Every row gives one point. Examples show where two turns around zero, p and q, send a point. Where does a point land after both, in the order given? Backwards means that the second turn is done in reverse. Each puzzle has new turns, and all numbers are rounded.

Turn p:
[-5.9 -2.5  1.0] -> [-3.8  0.0  5.3]
[13.0 -5.3 -0.8] -> [ -0.6  -6.3 -12.6]
[  7.6 -10.7  15.6] -> [ -1.1 -20.3  -1.2]
[20.0 18.2 10.2] -> [ 26.2  -6.5 -10.4]
[-32.1  -3.1 -31.5] -> [-24.9  35.1  13.6]
[-2.7  3.5  5.4] -> [ 4.1 -1.8  5.3]
Turn q:
[-13.9  12.1   3.1] -> [12.3 13.2 -4.8]
[-14.8   1.8  -9.5] -> [-3.6 16.8 -4.3]
[ -3.9   7.3 -12.0] -> [ -3.8   7.1 -12.2]
[ -5.6  11.8 -18.4] -> [ -5.5  10.5 -19.2]
[ 20.8 -27.1  16.0] -> [ -8.4 -25.3  26.7]
[17.4 -5.8 20.8] -> [  9.2 -22.2  13.8]
Where do these land?
q, then p backwards: [12.6  0.2 -1.8] -> [ 6.1 -8.9  6.7]
q, then p: [-21.6   6.9  11.7] -> [23.6 -1.8 -9.5]
q, then p backwards: [-12.7  10.0  22.4] -> [-1.3 26.6  7.2]
q, then p: [  6.8   3.1 -26.0] -> [-13.4  22.2   7.8]
p, then q: [ 14.9 -20.2  -6.3] -> [-17.8  18.7  -1.2]

Turn p:
[-15.4   7.8  18.9 -19.6] -> [-24.3   1.7  21.0   2.0]
[ -8.6   1.0 -25.5   7.2] -> [ 12.2 -20.4  -5.9 -13.3]
[16.7 -0.3 -6.2  0.7] -> [  5.1   9.6 -12.9  -5.8]
[-12.2 -10.7  17.2 -14.2] -> [-6.3  7.4 25.3  5.2]
[19.4  2.2 -4.4 26.0] -> [ 13.4   1.6 -27.5  11.9]
Turn q:
[ -4.3  -8.8 -17.6   5.5] -> [-4.1 15.6  0.2 13.2]
[10.6 21.2 -3.3 16.2] -> [19.5  4.3 20.1 -5.7]
[  7.5 -20.1  27.2 -10.2] -> [  2.7 -21.1 -29.0  -3.4]
[-16.5  23.6 -25.2 -12.2] -> [-23.1  16.8  26.7  -9.2]
[-5.9 -1.2 12.8  6.9] -> [  3.0 -14.1   1.0   6.2]
[ -3.8 -18.2  16.6 -13.3] -> [ -9.6 -14.9 -22.0   0.6]
[ 12.4   3.5 -10.6   7.0] -> [11.5 13.5  3.1 -1.8]
Where do these land?
p, then q backwards: [-13.2  -3.2 -22.6  12.1] -> [ 8.0  5.4 26.7  5.8]
p, then q: [11.3 -8.6  6.5  2.0] -> [ 8.8  2.6 11.1 -6.4]
p, then q backwards: [17.2 10.2 16.5 27.5] -> [ -3.7 -36.4  -4.5   8.3]
q, then p backwards: [ 11.4   8.9 -17.4 -21.4] -> [ 16.8   2.1  -4.1 -25.8]
p, then q: [-29.2  -3.9   8.4 -14.6] -> [ -1.8 -31.1 -12.0   6.2]
q, then p: [ 2.5 -3.4  8.6 -5.6] -> [ 6.8  0.4  3.5 -8.1]

Turn p:
[  6.5  -1.1 -15.9   2.8   3.4  11.5] -> [  7.4   0.7  -0.7 -14.0  -9.4  10.4]
[7.0 2.4 7.3 0.6 3.8 5.6] -> [-0.3 -1.5 -7.1  6.7 -2.7  7.0]
[ -9.4 -28.1  13.2 -22.1   9.9  25.3] -> [-24.9 -35.2   3.3   0.2 -19.4   5.3]
[-11.3  33.8   5.7  25.7   3.5 -21.8] -> [ 1.3 42.4  6.6 16.7 18.1  0.0]
[ -2.1  -3.9 -15.7   5.0  -9.7  -2.2] -> [  7.4   5.0   3.3 -14.5  -3.0  -8.9]
[ -8.0 -11.8  20.7 -27.8 -11.8  25.7] -> [ -7.4 -33.7   7.3  18.8 -23.8  -6.3]
[ -2.8 -14.7 -15.4  12.1  -2.5 -16.5] -> [ -3.4   8.1  -3.2 -23.1   9.8 -13.1]
[ -4.9  23.8  -0.7  -5.6   7.3 -22.2] -> [ 7.3 11.2 14.1 11.0 25.5  4.6]
[24.8 -0.4  0.8  9.4 -4.0 -5.4] -> [ 12.6   3.2 -23.5  -1.8   4.9   0.9]
Turn q:
[-16.5 -23.6  -7.6 -19.3  19.7 -18.3] -> [ -9.4 -24.5 -32.1   0.1  13.1   9.4]
[ 18.0  20.6  15.1 -15.3 -13.1  11.3] -> [-16.9   4.4  25.8   7.1  -7.2 -20.9]
[ -3.7  -4.4  12.1 -18.1  -3.9  28.1] -> [-17.0  -2.6  13.0 -21.8  12.6 -14.5]
[ -0.7 -16.0 -11.5   4.8 -12.0 -19.7] -> [-3.4 -1.0 -7.7  6.8 -4.8 28.3]
[ 17.2  11.0 -15.0  28.1   3.2  18.7] -> [ 33.7   3.3  22.0  -6.4 -10.8  -0.3]
[ -3.6   3.3  -6.1   4.2 -15.0  -7.2] -> [ -3.9   9.0  -1.2   0.8 -12.6  10.0]
[ 8.3 -1.8  6.6 19.5  3.7  3.9] -> [16.4  8.8  8.9  4.2  8.7  2.4]
[-19.0  10.9   6.4  -3.7  17.3 -16.7] -> [  0.6   2.7 -28.6   9.1   0.9 -14.3]
Where do these land?
q, then p: [-13.9   0.1  -1.4  21.1   2.1   6.0] -> [20.5 -5.0 -0.1  3.5  3.7 14.5]
q, then p: [ -0.2   6.0 -21.4   2.9 -11.9  24.0] -> [ 10.5 -25.2   0.4  17.6  -1.9 -12.5]
p, then q: [  6.1  15.9  -1.7   7.4   5.7 -12.1] -> [ 14.5  -4.2   4.6   2.8  -4.0 -15.9]
p, then q: [ 0.0  7.1 31.9 -6.1 -4.1 -4.1] -> [25.9 13.2 -8.9  0.0  2.0 14.5]
q, then p: [-15.5   5.2 -15.1   3.4  -4.2  -5.8] -> [18.6 -4.2  7.4 -6.3 -8.2 -5.7]
p, then q backwards: [ 27.2 -30.8 -22.2 -15.8 -10.7  -0.5] -> [-15.9  -8.5 -29.2  -8.3  29.8  20.3]
q, then p: [ -3.8  -3.4  29.9 -12.9  23.1  -7.4] -> [-17.6  17.1   3.6 -19.4  23.3  11.8]

Turn p:
[  2.6 -14.0   6.1 -12.7  -1.3 -10.8  -5.8  -4.1] -> [ 8.3 -8.6  4.9  2.1  9.3 -3.6  5.9 16.2]
[ 10.7   5.0   0.0   3.3  11.0 -18.9 -11.0 -15.9] -> [23.2  8.9 17.6 -6.3 -0.4 -3.5 -3.2  3.6]
[  2.3   9.8   5.0  -3.4  10.5 -19.3  33.6 -15.4] -> [  1.9   3.4  19.3  16.6 -32.1  -4.9  -8.9  13.8]
[-11.4  -4.9 -12.0  -4.9   8.3  -2.0  -8.1 -16.9] -> [ 4.7 -9.7 19.1 -6.7  0.4  3.6 12.6 -6.9]
[ -7.5  -9.9  22.0  13.3   6.5 -15.6   3.8 -12.1] -> [ 20.0   1.2  -4.5  -3.3 -19.6   4.0  12.2  16.7]
[ -0.3  -4.5  -7.9  20.1 -33.2   2.4  -8.8  37.2] -> [  3.5  -0.6 -42.1  18.8  20.7   6.4  -6.2 -20.3]
[ -1.0  -6.2  -9.0  -5.7  12.3  25.0 -10.2  19.9] -> [-24.5   9.9  -5.2  -7.5  19.2  -2.3  14.0  -9.0]
[ -4.2  39.9   3.2  -6.8 -14.5  -4.3   8.0   5.1] -> [ -7.9   3.2   2.7   6.2  -6.9  22.8 -36.0  -2.6]
[  8.8 -15.2  -7.4  -3.1   0.4  43.4  -1.4   2.3] -> [-29.3  -7.7 -11.8 -19.8   9.3 -22.5   9.6 -11.6]
Turn q:
[-23.9  -9.7  -3.1  -7.6  -7.2   4.5   1.4 -11.4] -> [ 11.7 -11.0  -0.5 -17.2  -1.3   7.7  -4.9  17.2]
[ -3.6 -11.4  14.6  -5.3  14.2   3.3  -1.2  16.9] -> [14.9 -1.7  5.7  7.9 -8.7 -5.5 21.4 -0.5]
[  8.9   3.2  -5.2  -5.8   5.8  18.0 -16.1  -0.7] -> [  0.7   0.5  14.8  -8.8  -1.8 -17.6  -5.0 -11.5]
[  8.6 -12.5 -22.1 -18.2 -19.0   0.6  13.9  -0.7] -> [ -6.2 -18.9  -1.1   7.0  21.2 -12.7 -12.8  19.6]
[  7.1 -10.1  16.9 -47.6   6.0 -17.1  -7.6  -5.8] -> [ 32.0  15.5 -15.3  -2.8  23.9 -27.5  11.7  12.3]
[-22.0  36.0 -18.6  11.6   6.0  17.9  10.0   8.8] -> [-20.6 -21.8   9.2 -23.3   5.6  23.3   8.6 -24.9]
[  0.4  12.4  16.2   9.9   7.0 -24.3 -12.2   2.7] -> [ -4.6  25.3 -17.6  -0.3  -9.1   5.2  13.0  -7.7]
[17.9 -4.3 -9.6 48.6  9.0 -2.2 14.0 -7.7] -> [-17.4  -3.9  -4.2  29.4 -25.0  19.1 -24.2 -18.7]
[ 1.5  4.4 16.6 -3.0 -5.3  6.8  8.9 -0.5] -> [ 6.8  8.2 11.1  4.5  9.3  9.9  3.8  1.5]
[  5.0  -8.0  -5.6  17.4 -16.5  -7.6 -11.2  -1.6] -> [-17.4   7.9  -2.0   3.6 -14.2  -1.8 -11.5  12.8]
Where do these land?
q, then p: [  5.9   9.2  19.3  -0.6 -18.5   9.6 -27.5 -13.5] -> [ -4.9  10.3   6.4  -7.8   6.2  25.0 -27.2  15.3]
p, then q: [-17.2   1.0  26.8  10.4  -9.7  20.7 -14.4  -0.2] -> [  2.0 -29.7   9.8 -11.0  17.4 -19.8  -3.0   6.9]
p, then q backwards: [ 17.7 -11.4 -21.7   5.7  23.9  21.5  -5.9  11.3] -> [ 20.8  26.1   2.2 -15.4   2.8  -2.8 -22.0  16.9]
q, then p: [ 14.8  -1.2  23.4 -13.6  -0.9 -25.5   9.4  16.9] -> [ -3.1  26.7   2.6  14.9 -24.4  -3.9  -6.5 -19.4]
p, then q backwards: [-10.0  -8.9 -17.4 -13.4 -20.1   5.4  19.2   5.4] -> [ 12.6  -4.5 -23.3  10.5   4.9   0.9  18.9  16.7]
p, then q: [-18.9  25.7  -8.9  17.0 -12.5  16.1  11.2 -18.5] -> [  8.0   7.5  14.2 -21.3   3.3  -5.0 -27.7  26.3]
q, then p: [ -5.1  -8.4 -12.4  24.7   6.0  -6.0  11.6   8.0] -> [  0.9 -19.9 -17.7  -0.9  -1.4  -2.6  11.6 -16.6]
p, then q: [ -3.1  18.8 -10.8 -21.6   4.3 -26.3   3.0  -1.4] -> [  4.7  23.0  22.3   4.3 -20.0   6.8   8.7  -9.1]
p, then q: [15.5 -6.4  5.5 -6.0 18.1 -1.0  3.9 -4.4] -> [-5.4  9.3 -9.6  3.9  8.5  5.5 19.6  0.4]
q, then p backwards: [  0.6 -18.4  -3.7  -2.6   9.4 -14.5 -10.4  -3.6] -> [11.0 -9.2 12.0 14.8 -7.8 -2.3 11.9 -1.9]
